Each row of a before or after table is a point. The points were changed in one or more steps. Then noise was added and the rows were shuffled. The steps act on columns, c1 being the first. Write out the steps. A step turns or swaps two columns, mirrors them in a line or flattens them onto one, adds a multiple of one to another, or multiplies or shifts one. Angles are multiples of 10 degrees, from the lower column toward the higher: turns from -170 to 170, lines from 10 to 170 but not 90. Use the fewest steps. Two steps may share a column if one is a turn and the other turns, adds or multiplies; they go together, in the order done. Otherwise the lowest column goes first.

Before (14 x 2):
[[ 18   4]
 [-15 -19]
 [-43  27]
 [ 19   9]
 [-38  15]
 [-28  36]
 [-20  18]
 [-30 -15]
 [-16  59]
 [ 30 -15]
 [ -8  48]
 [-12  -5]
 [ 14  19]
 [-36  24]]
After, 14 rows:
[[-22 -16]
 [ -9  -5]
 [ 36 -16]
 [  3  20]
 [-47  38]
 [-29  18]
 [-56  27]
 [-46  16]
 [-45  59]
 [ -6 -21]
 [ 14  10]
 [-32  48]
 [ 16   5]
 [-48  25]]
Steps: add -0.5 times c2 to c1

Before (8 x 4):
[[ 37  19 -11  -2]
 [ 52 -13  13 -45]
 [-40  -6 -23  32]
 [ 15  58 -37 -13]
 [-44  -5  -2   3]
 [-51 -20   4   4]
 [-37   4  26  27]
 [ 39 -30   6 -28]]
After:
[[  5  -6  44  -2]
 [-39  53  -8  27]
 [ 31 -14  31  23]
 [  4  18 -53 -42]
 [-16 -27  44  22]
 [-16  15 -34  11]
 [ 12 -17  49 -10]
 [  0  -5 -40 -42]]
Steps: turn c1 and c3 by -100 degrees; turn c2 and c4 by 40 degrees

Before (13 x 6):
[[-32  14  25  63 -35 -14]
 [-26 -75 -14  20 -28  -9]
 [-41 -20 -34   2   5  15]
 [ -5   0   7   7 -15   0]
 [-53  -8  -5 -16  37 -62]
 [  4 -26 -45 -25  61 -13]
 [-29 -25  -4  12  14  19]
 [-62   3  25  44  45  15]
 [-15  16 -44 -20 -17 -40]
 [-18 -35  15  46  19  14]
 [-19 -11 -41  25  14  11]
 [-16 -22   0  -2 -30 -34]
 [-33 -26 -18  21 -38   7]]
After:
[[-56 -29 -14  20 -74  -9]
 [-92  45  24  43   2  14]
 [-44 -16 -43 -20  16 -40]
 [-83  37  -5 -17  -8 -63]
 [-36 -15   7   7   0   0]
 [-63 -39 -18  21 -27   8]
 [-49  14 -42  25 -11  12]
 [-26  61 -46 -25 -26 -13]
 [-62 -35  25  62  13 -14]
 [-71   4 -34   2 -21  15]
 [-46 -30   1  -2 -21 -34]
 [-48  19  15  47 -36  14]
 [-59  14  -4  13 -24  18]]
Steps: shift c1 by -30; swap c2 and c5

Before, 11 rows:
[[  2  15 -10  37 -43  32 -38  46 -38]
 [-12  35  17 -11  32   9  -8 -12  42]
 [ 34   8 -16  -7 -19  42 -57  62 -36]
 [ 22 -20 -25  40   8  47 -55  15 -36]
 [-15  -4  14 -25 -35  30 -33 -10 -18]
 [-19   7 -15 -20  25 -21  30  -3  20]
 [ 16 -10  37  42  23  13  -3  52 -54]
 [-25  22  -7 -17  15 -43 -24   1  36]
 [-13   3   6 -20 -11  -8 -45  -4 -17]
 [ 67 -27  54  56  23  -7  39  19   2]
 [ -7  52 -13 -30   1 -15 -19 -27  -7]]
After:
[[ -8  53 -12 -31   1 -15 -18  14  -8]
 [-15   7   5 -20 -11  -8 -48  36 -13]
 [  1  17 -10  35 -50  33 -37  83 -37]
 [-24  23  -4 -17  17 -41 -23  40  35]
 [ 17  -9  39  42  23  14  -3  94 -54]
 [-15  -4  14 -23 -37  31 -34  28 -21]
 [ 65 -28  52  56  23 -10  37  60   2]
 [-20   8 -13 -21  24 -23  31  37  21]
 [-13  36  20  -9  34  11  -7  29  43]
 [ 21 -19 -26  41   7  46 -55  57 -38]
 [ 36   6 -14  -8 -19  43 -56 102 -37]]
Steps: shift c8 by 40

Before, 10 rows:
[[ -8  22 -56  32  44   2 -32  -2 -17  16 -19]
 [-19 -16 -10 -13  34 -23  22 -36  54   7  -2]
 [-26  21 -25 -23  31  -2  -9   4 -11 -17 -30]
 [ 12   6 -41  -9   1  17  -7   7   8 -30  12]
 [-43  -6  34  28 -34 -34   4  32 -12  34  24]
 [ 33 -18 -22 -10  29 -23  49 -27   1  28 -11]
 [-33  10  44  15  -6 -18  35  16 -27  60  74]
 [  0  31   2 -70 -53 -30 -57   0  30  18  68]
 [ 59  17  -3 -49   8  31 -34   4  27   0   8]
 [-25 -18 -18  30  20  -5   0 -56 -23   8 -14]]
After, 10 rows:
[[ 62   5  27 -50   8  31 -34  18   0  27   8]
 [ 12   7 -12  -9   1  17  -6   6 -30   8  12]
 [-17   4   5 -23  32  -2  -9  21 -16 -10 -30]
 [-19 -56  12  30  19  -5   1 -19   9 -23 -15]
 [-17   0  32 -70 -53 -31 -57  31  17  30  68]
 [  4  -1 -27  31  44   2 -33  22  16 -17 -19]
 [-34  16  75  15  -6 -18  35   9  59 -27  74]
 [ -9 -36  19 -13  34 -23  23 -17   7  53  -3]
 [-54  33  64  28 -34 -34   4  -6  34 -12  24]
 [ 42 -28   7 -10  30 -23  49 -18  28   1 -10]]
Steps: add 0.3 times c5 to c1; swap c2 and c8; shift c3 by 30; swap c9 and c10

Before, 14 rows:
[[-17  18 -66 -35  -7  -1   4  13   2  -9  13  22 -34  41]
 [ 42   3 -25  81 -40   2  74  19  18 -51 -20 -30 -42  30]
 [ 43   2 -23  39  11 -41  33   4  34 -12  12 -17 -18  28]
 [ 47  -1 -12  36 -45 -29  62  22 -18 -12  -2 -27 -11  61]
 [ 10 -25  17  35 -29 -22  22  -6  -8 -30  11  -2 -32  17]
 [ -8  38  -7 -57  -8  -6 -12  -8  28  -6 -21  -4  -3  14]
 [-10  26 -36 -53  37  20 -13 -47 -22  15 -14 -17 -17   9]
 [ 13  58  -6  -9  15  12 -10   4 -22  12  -1  20 -26   6]
 [ 53 -20 -18 -24 -82  -5   0 -23 -22  66 -13  46 -55 -55]
 [ 59 -39  10 -56 -34  34  -3  12 -15  52   1  25 -52 -46]
 [ 51 -42  -8 -17 -38  22   3  -8 -15  43 -37  68 -16 -19]
 [-29  38 -22 -41  11  20  36 -20   9  25  19  16  -2   9]
 [-41  25 -25 -48  37 -12  -1  14 -15  26 -25  -4  -9 -20]
 [ -7  33 -45 -30   9  10  -4  -2 -14 -17  17  -8  27 -13]]
After (14 x 14):
[[  -4    2  -26   22    9  -38  -59   47   44  -51   33  -22  -63  -17]
 [   4   15  -66    7   -1   -7   -3   35    4   -8   10   19  -20  -42]
 [   2  -27   16   16  -19  -32   -8  -14   24  -31    2   -3  -34  -21]
 [  -4    1  -14    6  -31  -43  -26   55   57   -9   32  -16  -23  -49]
 [   3  -42   10   11   37  -33   14   31    5   50  -23   32  -28   38]
 [  -3   24  -35   -2   20   40   28 -117    5   13   16  -17    1    0]
 [   4   57   -8   11   13   16   23   10    8   14    3   22  -19   -6]
 [   9  -19  -18   15   -3  -82   18  -58   14   67  -18   54  -41   54]
 [   1   39  -21   -5   18    7  -30  -49   21   26  -11   11   10  -19]
 [  -2   31  -44  -13    7    7   16   -2    7  -18  -24   -8   34    6]
 [  15  -40   -9    4   22  -40   11  -19   13   45   22   76   -9   37]
 [   0   39   -7   -5   -8   -5  -16  -19  -28   -6   25   -5   18    0]
 [  -2   27  -25   -1  -11   38   12   33    8   25   11   -9    7   29]
 [  -2    4  -22   11  -41   14  -48    9    6  -13    2  -12  -30  -28]]
Steps: flatten c1 and c12 onto the line at 80 degrees; flatten c4 and c13 onto the line at 110 degrees; swap c5 and c6; turn c7 and c9 by 130 degrees; multiply c8 by 2.5; turn c11 and c14 by -150 degrees

Before:
[[-49 -16 -10 -36   1 -27 -20  21  55 -29 -22   2  -9  -4 -11  -7  -7  -4]
 [-28 -21  12 -31  17 -36 -22 -33   5   2 -13  29  11  22 -13  -5 -22   6]
 [ 26  16 -40  24  24  68  18  42 -23 -40  37  58   6  48   3  64   1 -25]
 [-37   4  -4  -7 -17 -38 -66  -1  29   2 -27  -4  14 -17   7  -6   6 -10]
 [ -2 -10   6   5  21 -37 -19  13 -50  61  27  10 -18 -59 -46  37 -11  60]
 [-12  26   8  50  -6  -6   0  45 -11  46  55  40   4 -37 -63  17 -27  18]
 [-48 -12  -1 -43   4 -18 -23  -8  42  12  -2 -13  12   4  34 -20  25 -50]
 [-42   6  17 -43 -33 -52 -30   3  17  14  21  31   9  15  -1   0  57 -20]
 [  6   4  28 -46  -1 -42 -39  15  36   0  40  30  16  30  24 -16  21  -6]]
After, 9 rows:
[[-51  -5  -2 -45 -13 -19  26 -10  40 -14  -3 -11  15   3  -4  41  27 -49]
 [ 23   9 -38  26  43  62 -22  40 -22  49  36  55   6  47 -51 -38   1 -24]
 [-24 -11  13 -30  20 -16  29 -33   8 -30 -13  30  12  18  13  -8 -23   4]
 [-44  15  18 -44 -32 -30  26   4  17 -44  23  32  10  17   1  -1  58 -17]
 [-38  27  -3  -7 -23 -17  61  -2  30 -36 -28  -2  14 -19  -2   8   1  -9]
 [ -3  -6   3   4  48 -69  19  13 -51 -11  29   9 -20 -58   1 -58 -11  61]
 [-48 -10  -9 -38   2  19  27  22  52 -32 -23   1 -11  -3  13  -1  -5  -6]
 [ -9  28   9  48  25 -43  -8  47 -13  11  55  39   4 -38  29 -58 -27  15]
 [  4  19  29 -48 -14 -16  34  16  36 -38  40  32  14  32  -2  29  22  -7]]
Steps: mirror c2 and c7 in the line at 170 degrees; turn c15 and c16 by 130 degrees; add -0.5 times c16 to c5; turn c6 and c10 by 70 degrees
